Each row is a point. A path goes straight from each point to the next, and from the last back to the first. The post is the endless flat space through its rows: a point in 2 columns, a line in 3, a plane in 4, and so on, so that a path can go around it. How many times does the path go around the post? Going back the other way cancels.
In the rows, zero is written as 128.

Post:
[[132 114]]
Path (12 x 2):
[[123 134]
 [115 132]
 [162 165]
 [176 124]
 [157  81]
 [ 95  92]
 [110 117]
 [127 133]
 [153 127]
 [151  87]
 [110  55]
 [ 74 114]]
Times around: 2

Post (8 x 9):
[[120 138 148 163 181  80  74 139  87]
 [135 130  58  55  78 127 104 134 144]
 [132 154 120 195 104  75 133 124 111]
 [138 120 118 207 170 173 105 154 141]
 [139 129 140 109  96 123  47 117 152]
 [137 152 120  83  91 133 162  80 106]
 [143 125 184 130  99 189 162 166 175]
 [145 131  83  74 133 116  95 111 178]]
Path, 16 rows:
[[125  86 115 145 126 117 114 107 160]
 [151  88 126  98 110 101 125 140 130]
 [191 142 126 109 148 122  94  96 142]
 [141 137 134 132 135 160  87 165 123]
 [166 155  99 166 105 124 120  90 232]
 [170 135 111 142 148 130  97 149 183]
 [158 125  88 154  91 118 118 126 130]
 [128  73 171 122  95 162 101 114 120]
 [101 112 129 114 140 131 122 133 103]
 [ 89 134  76 141  79 139 109  76 135]
 [101  99  99 123 102  86 157 159  93]
 [151 110 110  98 157 145 139 135 130]
 [162 136 116 118 101 132  99 105 143]
 [154 172 121 145 138 138 100 160  99]
 [115 178 119  90 157 134  69 115 167]
 [ 91 145 135 123  85 113 111 113 140]]
Times around: 1

Post, 17 rows:
[[136 140  98  88 142  99 119 154 146 177 104 173 194 168 143  91  73 132]
 [115 129 105 159 169  99  73 157 171 178  91 103 128 118 157 101 151 139]
 [138 135  86 104 118 132 163  92 105 155  94 142  92 156 201 133 120 166]
 [128 138  98 118 101 133 133 149 121 174 163 145 106 165 108 131 105 202]
 [159 135 118 126 130 122 205 189 177  92 112 106 128 162 131  92  80 141]
 [114 124 159 144 126 105  84 119 156  84 112  84 118 103 174 126 149 162]
 [113 150 109 158 150 120 119 154 143 138 125 138 109 146 175 138  44  96]
 [101 131 129 121 122  59 114 196 106 128 152 108  84  95 140 126  81 154]
 [139 152 162  78 183 157 106 167 113 146  92 149 147  82 198 184 108 107]
 [120 132 113 134 188 101 132  87 166 173 125 153 124 139 130 177 167 142]
 [131 116 116 125 191 136 149 111 132 162 154 145 150 153 129 121 171 169]
 [124 141  69 168 172 159 108 143 185 107 152 123 178  99 110 150 137 127]
 [104 160 136 108 127 103  87 139 117 126 119  59 153 151 137 141  87  89]
 [148 122 146 109 160 137 185 146 172 159 134 152 176  87 173 133 113 115]
 [119 158 133 110 167 114 145 142 182 102 154 131 116 130 195 141 134  87]
 [126 116 134 190 117  95  78 161 144 134 105 136 130  78 148 133 181 123]
 [133 157  99 109 163 135 111 174 135 129 124 116 183 164 207 198  85 140]]
Path (8 x 18):
[[105 133 122  95 171  94 128 135 147 106 131 137 112 135 188 157  97 133]
 [ 97 139 104 132 172 116 150 174 152 136 153 144 181 177 152 153 111 169]
 [126 185 112 161 151 147 140 134 154 128 102  89 150 139 178 149  60 143]
 [156 157 132 108 189  74 115 137 196 158 134 147 138 110 165 150 100 159]
 [129 108 134 157 158  96 139 168 142 128 149 117 173 113 139 139 102 104]
 [138 133  85 155 107  89  76 123 174 135  66 110 152 134 159 155 103 139]
 [172 149 142 101 170 116 121 155 173  92 148 164 122 116 148 149 114 142]
 [145 122 120  86 128 149 120 178 128 141 144 131 117 108 166 153 103 141]]
Times around: 1

Post (17 x 18):
[[137 116 188 177 163  99 157  41 163 145 117 150 161 195 192  71 222 124]
 [182 169 121 143 153 182 111 158 130 118 148  90 153 128 116 125 178 152]
 [123 138 140 145 154  66 139 129 110 160 151 101 111 117 129 161 102 126]
 [151  81 144 112 123 139 152 190 187 123  44 128 142 132 139 128  77 117]
 [146 117 103  87 119 105 133 142  90 179 131 162 175  78 131 136 131 115]
 [142  70 116 115  63 131 186 152 131 152 164 145 183 113 173 168  90  47]
 [111 109 115 177 137  77 111 165 154 182 148 187 106  86 153 100 140 131]
 [130  99 171 133 114 167 116 116 137 127 153 163 132 157 142 178 101 111]
 [132 141 174 139  53  68  84  92 122 117 123 154 140  79 160 152 135  91]
 [123 142  47 114 137 135 133 102 103 136 147  99 123 106 176 119 104 123]
 [142 169  27 142 140 148 151 132 116 169 121  99 148 162 148 155 166 107]
 [142 123 166 130 136 156 100 139  96 217 139  91 150 124 142 134  90 114]
 [132 158  92 139  67 143 158 151  93 164 122 100 105 117 173 176  41 239]
 [115 155  76 155 145 126  93 138 102 145 133  94 156 113 103 112  57 157]
 [134 150 153 127  88 100 153 128 113 133 135  86  74  97  36  87 150  93]
 [125 152 124 123 110  98 133 187  67 124 109 110 110 122 114  92 112 129]
 [115 150 126  79  94  86 100 142 139 146 131 113 152 128 133 117 118 117]]
Path:
[[ 91 123  75  84  85 117 139 116 102 137 136 120  96  94  84 139 137 124]
 [155 102 139 124 119 118 131 103 121 142 118 135 115 112 160 128 109 153]
 [148  97 153 114 110  92 109 161 155 147 141 102 148 133 129 117  52 108]
 [150 123 122 125 138 128 102 164  87 156 143  51 147  85 136 102  82 131]
 [107 144 145 118 123 104 109 103 169 148 154 104 166 125 132 148 173 119]
 [128 141 141 143 175 138  92 107 113 126 145 147 158 100 158 158 105 143]
 [146 154 133 137 124 157 138 147 116 135 110 124 154 184  94 117  92 123]
 [167 159 113 136 124 126 153 116 112 116 136  95 178 212 148 104 144 150]
 [133 120 111 159 113 108 108 199 123 115 118 104  94 172 148 140 133 156]
 [ 89 117 120 116 105 123  90 151 123 183 121 144 161 141 145 160 139 130]
 [122 146 122 139 130 128 129 149 146 135 115 112 148 102  80  70 117 141]
 [132 167 123  84  89 128  99  84 120 181 117 157 202 125 122 182 117 130]
 [143 154 118 169  97 153 118 143 139 132 152 124 113  80 149 125 161 145]
 [136 102 116  85 149 111 158 108 124 160 135  95 130 101 185 131 137 129]
 [131 108 100 144 142 142  89 127 135 160 183 129 178 122 170 166  64 140]
 [134 129 163  59 106  84 104 135 107 150 148 148 126 138 133 131 115  71]
 [121 140 108 111 141 123 135 138 103 213 156 144 211 106 139 154  85 109]
 [ 79 139  87 122 115 109 115 115 122 124 113 109 149  81 127 119 106 106]
 [127 131  75 143 143 131  94 184  87 155 115  71 141  48  68 145  93 152]
 [152 134 120 144 126 122 103 157  99 130  79 106 130 128 155 169  85 123]
 [167 133 112 183 111 142 102 191 152 137  95 157 135 112 134 101 126 124]
 [163 155 112 115  98 116 155 170 177 150  89 121 175  90 121 133 132 128]
 [ 75 142 131 178 119 115 152 149 128 182 120 143  92 118 147 156  93 134]]
Times around: 1

Post, 17 rows:
[[115 139 112  66 108 143 147 116 142 141 162 141  94 114  94 116 116 152]
 [126 173 170  79  87 115 150 131 177 154  95 158 209 157  92 120 129 103]
 [128 144 144  85 135 141 121 140 194 159 152 181 160 110 101  92 149 155]
 [141 112 151 165 178 150 136 151  88 139 118  99 143 130 117 130 119 122]
 [149  93 143 164 141  76  93 134  85 142 172  68 116 135 115 147 141 190]
 [106 120 157 197 139 185 114 108 167 130 118 108 147 122 163 120  70 125]
 [133  81 141 147 117 173  99 114 111 124 108 136 177 110 162 158  90 140]
 [105 162 139  30 121 126  99 120 184 162 143 183 154 182 109  53 158 103]
 [155  92  95 139 136 102 142 112 128 110 146 147 110 134 110  88 174 151]
 [155 119  87  89 102 115 102 134 158 167  96 127 108 115 102  64 162 140]
 [107 110 183 139 128 144 140  90 133 142  76 170 130  91 184  86  80 156]
 [ 86  59 170 140 137 136 125 100 165 141 108 136 107  87 156 123 138 102]
 [137 127 149 154 175 112 117 123 117 104 116  89 150  93 185 153  98 117]
 [148  87 133 171 183 107 113 126 125 141 104 127 119 137 138 192  65 152]
 [126 117 122 118  93 103  90 194 145 114 158 162  83 131 104 101 142 137]
 [155 108 110  97 119  69 106 118 128 152 153 154 121 102  71  42 129 103]
 [190 181 158 129 109 108 157 145 135 215 131 150 177 158 171 126 139  77]]
Path:
[[145 147  83  61 137 100 135 180 129 138 143 111 158 118  84 144  91 199]
 [120  61 157 114 164  97 108 117 133 120 152 103 132 136 142  98 125 164]
 [126 123 156  47 171 118 139 130 170 153 118 130 180 109 120 118 112 133]
 [140 174 148 101 134  79 147 181 151 205  86 132 155 105 185  96 199 161]
 [135 104 105 138 121 151  95 164 143 139 115 164 137 124 124 139 115 174]
 [132 108 128 102 158 123 178 109 151 185 153 135 123 130 159 122 114 170]
 [131 137 135  68 138 151  64 162 171 123 104  87 130 132 149 114  55 138]
 [119 168 159  39 118 162 134 130 119 134 149 104 130 100 145 114 132 132]
 [131 141 177 138 164 142 117 105 152 130 147 127  76 153 183 108 128  76]
 [124  66 178 114  96  97 127 136 127 113 169 105 140  81 110  75 200  77]
 [110  84 123 156 166 139  98 155 156 142 198 101 137 116 151 112  70  93]
 [112 122 116  80 131 138  78 177  88 126 196  46 128 111 149 118 110 165]
 [152 116 152  62  94 123 144 124 137 127 133 107 181 102 105 112  94 150]
 [133 106 148 151 157 132 127  99 135 104 136 140 125 133 116 104  97 125]
 [143 139 131 139 104 121  88 128 140 162 100 122  91 117 122 167 125 143]
 [116 148 131 116 139 127 109 120 115 156 118 119 130  88 168 137 101 127]
 [122 144 122 115 130 119 136 127 107 158 137 129 173 121 109  82 140  83]
 [132 157 128 141 128  73 112 109 140 107 156 179 154  96  89 156  96 126]
 [ 79 106 122 104 136 100 113  90 140 140 128 142 126 136 129 136 128 169]]
Times around: 1

Post, 17 rows:
[[131  70 139 115  80 100  87 123 169 136 143 113 138 117 158 126 164 124]
 [140 110 152 107 169 131 120 169 151 120 101 143 148 130 102 179 112 100]
 [126 170 130 105 122 114  95 139  84 128 135  91 142  92 106 129 127  85]
 [ 74 114 164  97 174 112 124 140  89 142  65 145  95 164 107  97 135 145]
 [142 104  78 130 105  74 149 126 153 158 101 190 125  75  87 175 135 144]
 [116  77 132 102  82 102 137 157 176 132  66 119 153 139 121 138 110 122]
 [ 78  86 160 116 115 132 138 170 129 122 131 117 133 137 122  75 125 111]
 [ 79 144 188 113 127 156 153 131 148 129 130 156  47 107 163  97 119  92]
 [163 101 173 112 119  93  93 153 152 139 111 166  82 117 140 112 102 130]
 [185 144 113  96 142 137 147 124  76 151 118 162 127 115  95 157 124 108]
 [114 167 138  94 125 106 104 121  94 137 133 113 102 144 151 131 108 185]
 [164  76 142  82 135 141 141 130 136 144 151  63 114  80 127 126 153 139]
 [111 166 201 118 153 147 156 141 113 171  79  96 117 120 150  65 120 133]
 [130 141 121 148  95 114  96 169  93 133 164  62 127 139 141 171 121 115]
 [121 138 132 145  88 113  79 101 121 118 102  99 120 150  97 127 140 170]
 [125 135 177 108  84 122 144 169 119 145 123 101 139  96 118 152 134 118]
 [ 84 197  87 132 105  93 135 151  77  79 106 139 122 146 115 130 155 114]]
Path (28 x 18):
[[142 107 136 138  77  82  85 136 141 171 119  93  94 148 142 148 130 121]
 [104 187 126  64 120 131 154 138  93 138 137 222  97  81 109 136 125 117]
 [ 59 105 145  78 144 132 135 141 153 137  79 112 138 123 169  70 130 141]
 [ 40 141 111 109 112 146 187 128 119 141 136 120 139  97 119 139  91 105]
 [107 127 137 159 151 111  71 101 122 142 162 129 104 123  87 178 135 126]
 [109 113 155 123 127 112  67 138 160 130 163  70 107 103 106 143 105 115]
 [145 197 147  94 107 110 147 170 152 175  47 175 136  74 137 121 127 117]
 [ 76 137 192 107 179 146 102 149 125 165  73 123 106 131  98 144  61 140]
 [ 51 112 163 128 133  89 114 155 122 167 100 140  76  89 104 158  62 123]
 [147 130 158 121 103 110 143 140  97 160 138 124 151 134 119 145 137 117]
 [119 166 127  81 118 127 149 104  93 190 144 122 125 111 138 156 135 134]
 [116 120  88  65  75  89 171 197 100 135 142 143 113 117 141 139 106 157]
 [130  95 137 132 124 124  64 139 107 150  83 120 105 129  70  86 116 121]
 [146 130 103  85 174 147 127 138  72 126 134 129 110 142 109 197 134 142]
 [117 135 140 106  94  91 134 132 145 126 106 114  95 104 163 149 117 150]
 [145 135 175 114 147 124 155 161 122 125 128  88 118  97 101 163 128  98]
 [138  90 133 127 115  75  93 120 171 173 100 131 150 102  94 124 130 144]
 [169 152 154  98 144 138  46 139 134 159  98  93 146 133 136 160 132 123]
 [ 97  95 133 127 131 139 126 156 148 124 144  86 117  71 176 112 154 104]
 [138 108 163 122 148 157 128 110  95 109 122  83 165 133 102  95 164 121]
 [ 45 153 151 110 121 143 188 151  58 129 155 101 109 128  86 100 104 115]
 [178 130 101  92 102  78 149 178 143 102  86 107 130 164 179  84 173 120]
 [ 69 134 156 104 101 127 116 154 172 178 135  92  93  74 175  82 124 165]
 [128 138 132 111 116 158 183 146 127 142 127 118 131  80 177 102 144 120]
 [ 62  92 170 124 123 180 149 126 110 147  93  46  90 103 105 131 120 134]
 [140 177 136 171 132  70 160 177  91 141 111 203 133 104 147  63 110 105]
 [ 96  76 187  74 132  82  96 152 125 125  91 112 114 126 113 176 172  66]
 [159 180 183 126 121 108 113 118 163 163 105 118 133  83 134 204  82 106]]
Times around: 5

Post:
[[160 126  66  65 124 135 116 148 133 122 123  84 101 154 113 159 125  81]
 [152 145 128 125 122 135 119 127 136 146 164 150  84 136 156 122 102 128]
 [102 130  90 112 170 158 134 145  90 127 133  64 180 114 133 113 109 121]
 [121 102 139 158 165 131 136 116 132 121 119 105 133  84 174 131 117 137]
 [153 122 153 138 123 155 158 126 142 119 102 173  94 126 147 156  94 182]
 [123 120 140 146 104 119 115 100  99  74  99 163  97 120 125 133 109 142]
 [143 142  87 131 124 149 110 144 108 112 118  86 171  87  99 141 151  83]
 [102  98 171 183 153 121 125 131  88  99 148 105 157 100 147 157 100 154]
 [176 135 131  97 134 124 125 115 120 156 109 143  96 197 120 146 129  88]
 [143 124 108  92 107 167 135 108 134 149 161  84 144 149 124 131 143 101]
 [167 111 150 136 119 109 151 122 135  98 140 157 115 123 110 119 112 153]
 [104 103 101 113 155 134  97 135 128 136 147 101 173 114 117 137 133 125]
 [147 132 122  79 133 158 141 157 156 147 130 105  96 170 129 118 149  97]
 [120 121 112 182 151 125 125 120 123  90 119 121 129 143 134 132 103 156]
 [128 142 123 124 123 122 133 135 101 157 128  69 143 129 114 138 139 157]
 [ 91 104 162 180 112  96 175 129 142 111 114 146 135 112 149 151  80 143]
 [ 96 139 153 160 144 134 112 106 139 115 136 100 130 104 107 155  78 141]]
Path (31 x 18):
[[186 108 142 116 124 100 136 142  84 113 104 141 123 112 104 178 121  86]
 [143  90 105 126 142 142 126 102 129  91 121 156 137 169 115 177 131 112]
 [168 120  95 140 165 129 105 112 120 115  81 138  78 114 132 121 120  92]
 [149 121  99 128 130 115  84 145 152  75 110 119  98 141  86 141 127  58]
 [141  78  98 108 122 132 132 137 112 123  65 130 178 106 132 136 127 100]
 [112 159 102 125 125 132  88 122 103 133 164 105 133 171  76 110 100  82]
 [121 138 150 101 159 133 143  88 119 152 144 103  97 144 126 173  94 116]
 [143 165 103 129 139 182 178 136 153  92 151 142 158 111 153  95 128  97]
 [179 116  80 141 149 126 117 156 146  77 105 169 144 184 110 140 145 140]
 [181 113 143 121 148 124 101 120 112 150  62 121 132 130 115 148 129 111]
 [177 134 140 126 202 207  70 142  90 163 153 122  95 114 139 149  91 147]
 [113  81 103 119  78  64 155 109 233 113 145 122 108 157  22 203 119 142]
 [134 160 127 188 134 136 178 143  95 110 106  93 156 132  65 141 114 111]
 [143 167 111 108 166 148 104 138 111 145 110 131  73 149 109 146  92 134]
 [ 83  77  95 118 175 122 182 140 111 137 127 105 179 185 154 156 129 221]
 [ 93 158 144 130 111 167 144  85 113 129 110 128 161 111 157 157 110  86]
 [157  97 141 156 101 115 147 116 159  93 215 122 101  81 178 173 101 115]
 [136 125 129 142 126 136 129  97  73 126 113 117 117 140 124 167 135 130]
 [ 83 132  94  77 121 160  67 107 110 121 150  74 128 113  66 148  87  77]
 [ 50 107 110 153 121 135 145 152 147  95 163  88 176  75 144  91  65 120]
 [ 97 144 125 171 143 132 124 140  65 108 111  91 236 143  75 119 127 106]
 [139 109 170 131 139 142 138 164 102  95 139 112 160 127 123 151 152 154]
 [111  82 159 131 146 103 109 143  43 140 170 119 173 133 154 120 121 249]
 [125 123  92  84  97 130 117 142 193 130 144 106  43 119 126 135 100 177]
 [ 95 104 122 143  86 116 132 129 119 100  56 137 135 117 130 164 105  98]
 [ 76 149 123 130 152 144 102 154 135 118 101 110 148 194 103 177  74 122]
 [133 193 106 105 125 193  93  94 133 143 130 154 120 148 115 150 136 132]
 [ 86 124 138 118 116  66 177 153 102 112 139  73 145 142 101 176  66 117]
 [141 134  98 102 126 131 135 154 161  97 132  95 154 175  87 138 136 125]
 [226 111  95 118 104 101 133 115 146 133 100 131  69  91 175 205  86 119]
 [141 131  97  74 117 163  45 143 108 130 151  90 101 104  62 137 127 157]]
Times around: 1

Post (17 x 18):
[[125 153 136 104 111 100 135 116 142 138 107 108 136  95 102 131 147 122]
 [ 52 114 113 163 124 152  97 116 136 115 120  95  88 100 129 123 127 135]
 [136 111 149 121 133 158 167  89 128 150 164 117  78 126 160 101 115 128]
 [ 69  81 141 118 142 102  78 125 138 125 136 116  88  97  99  98  90  87]
 [126 141 100 145 130 104  95 165 100 142 109  75  69 124  98  97 159 161]
 [143 148 111  79 156 139 173 152 135 162 150 133 147 169 128 180 119 146]
 [162 153 124 123 164 154  84  97 201 128 126 130 144 123  85 139 103 148]
 [116 137 137 116 119 120 157 129 129 150 102 176 144 118 179 119 126 151]
 [101  98  78 159  94 156 109 136 105  74 152 135 137 120  97 129 103 154]
 [127  90 153 156 154 128 126 171 138  63 130 118 181 131  69 139 164 143]
 [113 182 141 109 130 121  98 129 157 102 140 155 116 163 133  81  99  72]
 [135 220 133 112 162 104 116 138 127  96 130 148  99 130  94 144 130 118]
 [187 151 137  95 115 153 113 140  95 120  95 122  91 150 175 102 132 140]
 [147 178 100  81 184 106 136  88 144 129 158 125 141 132 151 125 101 112]
 [141 132 125 109 104 101 140 179 145  84 113 140  83 129 139 118 174 113]
 [173 121 131 139 143 137 156 149 126 100 130 136 131 147 133 122 119  69]
 [ 94 145  90 102 137 125 151 160 132 100  90 130 127  91  95 108 190 147]]
Path (28 x 18):
[[149 222  94  43  87 100 146  92 192  75 152 128  56 103 167 107 117  72]
 [166 144 133 127 133 139 153 145 112 141 155 139 104 108 149 112 132 118]
 [162  81 110  94  90 183 100  88 151 133 152  92 151 102 104 165 134 126]
 [109 162  95 136 133 127 167 125  46 116 116 181 196 105  95 174 125 169]
 [147 190 109 125 107 113 110 131 111 103  93 133 134 147 106 140  95 106]
 [152 115 191 124 150 112 196 155 232 124  90 137 139 143 164  86 174  77]
 [111 136 160 112 189 146 126 155 123  96 100 126 106 125 143 135  93  87]
 [156 178 124 163 171 110 100  98 143 143  51  99 163 138 117 122 117 129]
 [125 112 122 143  98 118 135  87 154 149 159  99 108 129 119 130 114 155]
 [154 177 166  92 116 103 113 181 155  45  79 175  28 129 163 175 154 159]
 [ 81 114 107 103 164 155 109 149 144 104 144  98  84 133 167 112  97 102]
 [165 141  87  54 114 147 144 133 116 126 150 168 135 115 106 151 123 184]
 [142 158  96 125 119 122 128 130 119  87 120 130 171 138 157 153 160 122]
 [183 145  84 134 135  93 144 109  91 161 131 138 105 145 113 110 122 177]
 [156 115 108 125  80 162 139 140 126 105 131 100  58 157 157 124 126 127]
 [ 90 103 164  61 128 134 106 173 190 100 102 159 141 111  92 152 152 163]
 [117 109 111 155 122 147 101 157 187 139 101 122 120 103 120 186 130  95]
 [127 105 116 113 116 117 122 138  93  93 166 133 138 127 115 115 154 129]
 [149 129 140 116 143 129 116  87 196 135  85 131 190 123 108 181 112 107]
 [100 103 153 154 134 134  88 140 106 116  84  91  86 148 148  89  88 116]
 [192 172 152 129 163 145 166 168 118 114 121 107 153 151 115 118 168 161]
 [139 160 143 103 158 160 151 117 108 128 176 101  67 126 127 156 121 121]
 [160 180 148 118  71  69 114 104 138 150 129  72 111 115 136 141 188 118]
 [145 124 101 136  87 112  79 127 150  83 126 130 140 146 120 154  88 103]
 [161 195  65  95 104  89 142 154 115 161  89  98  97 182 131  87 120 138]
 [139 127 100  98  86 151 137 179 205 134  82 143 124 117  88 131 121 147]
 [120  95  97 132 135 100 150  86 140  76 188  62  85  84  71  96 143 135]
 [139 189 153 163 181 101 143 142 156 130 110 156 166 199 187 161  93 144]]
Times around: 4

Post (17 x 18):
[[116 121 139  98 167 139 134 105 131 125 165  96  99  95 112  59 149 150]
 [117 164 137 149 114 138 117 138 151 157 115 109 125  95  70 181 155 120]
 [135 108 120 154  85 137  84 125 119 112 157  99 100 137  92 146 147 119]
 [143  77 160 131 112 122 111  90 149 109 131 150 125 112 113 129 128 114]
 [163 158  85 110 101 100 136 159 162 124 104 105 149 155 122 164 102 147]
 [135 172  86  88 108  83 110 107 109 124  89 118 135 145 129 133 118  97]
 [118 114 101 133  95 109 144  96 149 151 119 145 117 126 172  85  57 150]
 [114 114 131 148  98 128  99 166 137 112 106  97 135 101  83 122 134 102]
 [124 120 138 160 150 161 100 137 136 125 136  86 142 111 139 176 122  91]
 [129 163  81 116  71 107 169 145 172 138  56 131 127 202 145 119 115  99]
 [122 115 176 124 101 156 100 151 110  93 149 138 132 105 136 157 149 151]
 [167 139  52 121 126 113 144 132 138 173  86 160 121 148 153  98 111 123]
 [132 143 146 164 146 113 145 116 120 124 184 130 100 115 147  56 102 128]
 [109  87 174 135 129 135 117 143  97 115 146 127 127 143  83 159 137 140]
 [144 111 147 112 151 122 171 114 106 147 201 104  60  74 128  54  92 124]
 [122 122 184 125 135 161  69 163 144 158 165 125 114 105  82 173 122 119]
 [101 113 153 132 122 162  85 143 123  72 138 140 107 119  69 179 114 124]]
Path:
[[122 117 150 163 154 133  81 125 113  98 174 106 121 138 124 114  72  61]
 [108 100 151 195 105 122 119 121 127  78 142 103 138 144 103 105 185 107]
 [124  34 180 185  82  90  82 131  70 187 154 153 118 152 168  71 108 112]
 [137 135 117  89 155 157 130 136 151  91  67 153 141  99 137 159 124 133]
 [112 129 141 184 119 143 125 155 138 109 121 112 167 167 127 108  68 134]
 [118 107  89 187  99 143  82 150 189  68  50 138 132 190  63 136 145 155]
 [180 109 166 113 113 131 144 217 139  92  82 116 185 141 156 174 106  95]
 [137 114 174  67 169 157 128 162 123 181 167 149 163 111  45 186 156 219]
 [146 111  81 126 113 112 147 105  94 146 182 108  84 121 128 136 137 130]
 [167 106 112 117 142  84 115 134 101 158 115 123 152 142 124 139 136 141]
 [148 121 159 129 156 122  96 116  75 117 167  73 121 166 126 126 126 105]
 [132 121 135  79 116 114 122 164 124 110 126  90 107 121  56 162  98 161]
 [122  69 147 134 109 125 159  97 125  88 153 124 119  95 103  88 117 176]
 [178 132  83 189 104 163  62 149 163 119 168  95 125 141  96 145  98 107]
 [101  81 140 122  79 146 193 105 161 105 115 122 117 204 119 116 103 144]
 [138 162  81 100 109 129 160  91 126 133 155 156  71 138  62 150 157 137]
 [ 71 129 175 105 152 145 128 197  88 144 121 150 117 106 144 122 110 112]
 [142 131  93 175 108 110 157 175 171  97  95 118 117 127 120  74 137 170]
 [157 154 154 167 145 132  94 114 157 131  98 141 151  57 119 160 106  78]
 [141 154  95 156 138  89 141 129 109 121 120  89 115 142 127 185 129 106]
 [133 100 152 118 148 138 178 166 115 120 146  80 138 149 145 173 204  79]
 [116 130 110 120 112 114 202 127 118 167 115 142 117 153 125  80  89 119]
 [144 156 199 125 126 104 119 132 123 137 144 131 192 141 189 158  72 115]
 [173 136 116 118 113 150 193 109 155 165 137 133 108 154 150 106 136 178]
 [136  60 130 155  94 119 149 137 120  90 125  98 117 160 101 122 137 147]
 [136  98 164 142 142 151 112 148  93 113 153 107 139  92 140 145  94 132]]
Times around: 2
